Every row gives one point. A path goes straight from each point to the next, and from the last back to the first. The post is the endless flat space through its rows: a point in 2 columns, a line in 3, a plane in 4, and so on, so that a path can go around it. How many times does the path go around the post? Going back the other way cancels.
(in the rows, 128 means zero)

Post:
[[148  91 150]
 [129 146  45]]
Path, 11 rows:
[[165  33 112]
 [152  89  72]
 [124  71  82]
 [111  98 122]
 [ 85 144 114]
 [164 134 185]
 [226 152  97]
 [158 177  74]
 [101 195  71]
 [118 105 152]
 [ 60  93  71]]
Times around: 0

Post:
[[124 110  62 228 137 168]
 [130  72 236  92  62 135]
 [109 153  91 121 182 133]
 [149 127  70 193 120 105]
 [133 144  47 127 147 177]]
Path:
[[146 171  43  90  96 124]
 [ 77 197 183  94 157 150]
 [153 132 157 147 133 202]
 [126 123  79 240 137 165]
 [130 145 138 178  20 130]
 [100  52 163 187  66 188]
 [102  73  51 128 143 204]
 [143 120  85 177 171  94]
 [158 152 104 136 191 179]
 [116 185 134 157 143 205]
 [100 190  60 168  94 186]
 [102 106 162 126 108 107]
 [127  60 152 140 119  79]
 [152  99  53 112 139 198]
 [130  69  99 105  62 148]
 [ 44 159 100 205 153  67]
 [ 97 169 126 209 142 118]
 [176 110 103 187  79 176]
 [188 148  71  85 159 142]
 [151  69 102 114 153 121]
 [ 56  88  88 166 170 128]]
Times around: 0

Post (7 x 8):
[[135 106 125 127 144  55  81 233]
 [164 107 134 140  99 124 171 225]
 [147 117 137 183 131 124 133 142]
 [145 124  87 154 184 159 133 234]
 [141 131 192  13 115 135 175  48]
 [138 169 107  27  63 129 212  13]
 [125  86 121 118 102 156  97 182]]
Path:
[[102 168 147 134  74 109 135 128]
 [102 106 162 140 117  99 135 101]
 [142  56 100 190  97 125 185 171]
 [183  98 111  39 178 129 170  96]
 [177 146 147 142 202 106  91 121]
 [138 179 111 113 101 127 124 171]
 [133 140 113 141 122 150 179 219]
 [122  85  92 137 130 175 170 140]
 [188 133  81 137 168  47 217 121]
 [176  93 115  82 108 170 125 177]
 [184 132 122 101 162 156 199 178]
 [186 142 156 122  11  33 120  80]
 [ 98 199  91 108 121  98  95 205]
 [ 71  76 207  95 105 159 127 147]
 [145  75 152  59  96  79 178 158]
 [158  99 109  95 121 102 123  67]
 [228 164 112  69 204 169 167 183]
 [179 138 196  93  78 216 191 160]]
Times around: 3

Post, 10 rows:
[[168 126 143 129 161 124  76 148  81 145 102]
 [141 171  58 199  84 169  87 133 126 143  82]
 [131 140 141 122 124 120  87 124 128  95 105]
 [151 148 138 164  99 167  89 112 116 144 119]
 [115 171 104 122 151  78 134 138 106 156 132]
 [110 134 131 137 159  83 148 143 142 108 140]
 [143 120 134 108 137 131 124 124 105 124 136]
 [ 93 139 176  97 101 160 137 139 145  70 134]
 [125  88 182  91 137 136  99 130 150 147 135]
 [116 141 173  69 144 129 157 108 145 141  98]]
Path:
[[151 178 108 177  66 122 163 102 121 110 140]
 [121 114 135  79 162 132 120 170 160 109  93]
 [106 166  76 103 139  89 134 104 136  91 111]
 [128 159 123 121 186 110 179 111  77 134 138]
 [115 132 153 113  71 144  87 137  94 114 111]
 [158 120 161 106 145  62 108 110  68 140 150]
 [104 104 142 102  95 124 139 157 150 130 134]
 [147 110 161 172 131 145 111 153 169 156 119]
 [164 134 117 180 150 164  90 137 138 128 127]
 [113 129 123 112 133 119  89 155  98 117 147]
 [117 113 203 105 112 110  85 117 132 124 103]
 [153 171  98 154 126  63 164 101  86 138 145]
 [178 162 142 113 113 178 121 109  69 192 130]
 [125 164 117 130 179 103 128 153  93 111 170]
 [136 138 161 130 134 160 125  76 118 136 117]
 [113 152 166 112 130 124 122 130 114 188  75]
 [151 139 129 152 110  70 133 156  78  65 181]
 [125 181 132  73 131 132 169 126 108   7 113]
 [107 157 156 101 157 134 128 121 133  57 134]
 [143 148 117 157 171 140 131 144 109 172 146]
 [129 191 109 125 126 123 107  68  95 120  54]
 [101 131 108 134  92 116 122 137 141 101  77]
 [114 135 126 127 121  72 148 134 157  81 107]
 [114 180 127 131 154 135 169 164 175 110 101]
 [180 137 119 100 179 121 109  78 112 177  91]
 [ 91 125 171 239 110 180  79 155 158 100 133]
 [141 110 189 145 157  84 119 146  91 143 168]]
Times around: 5
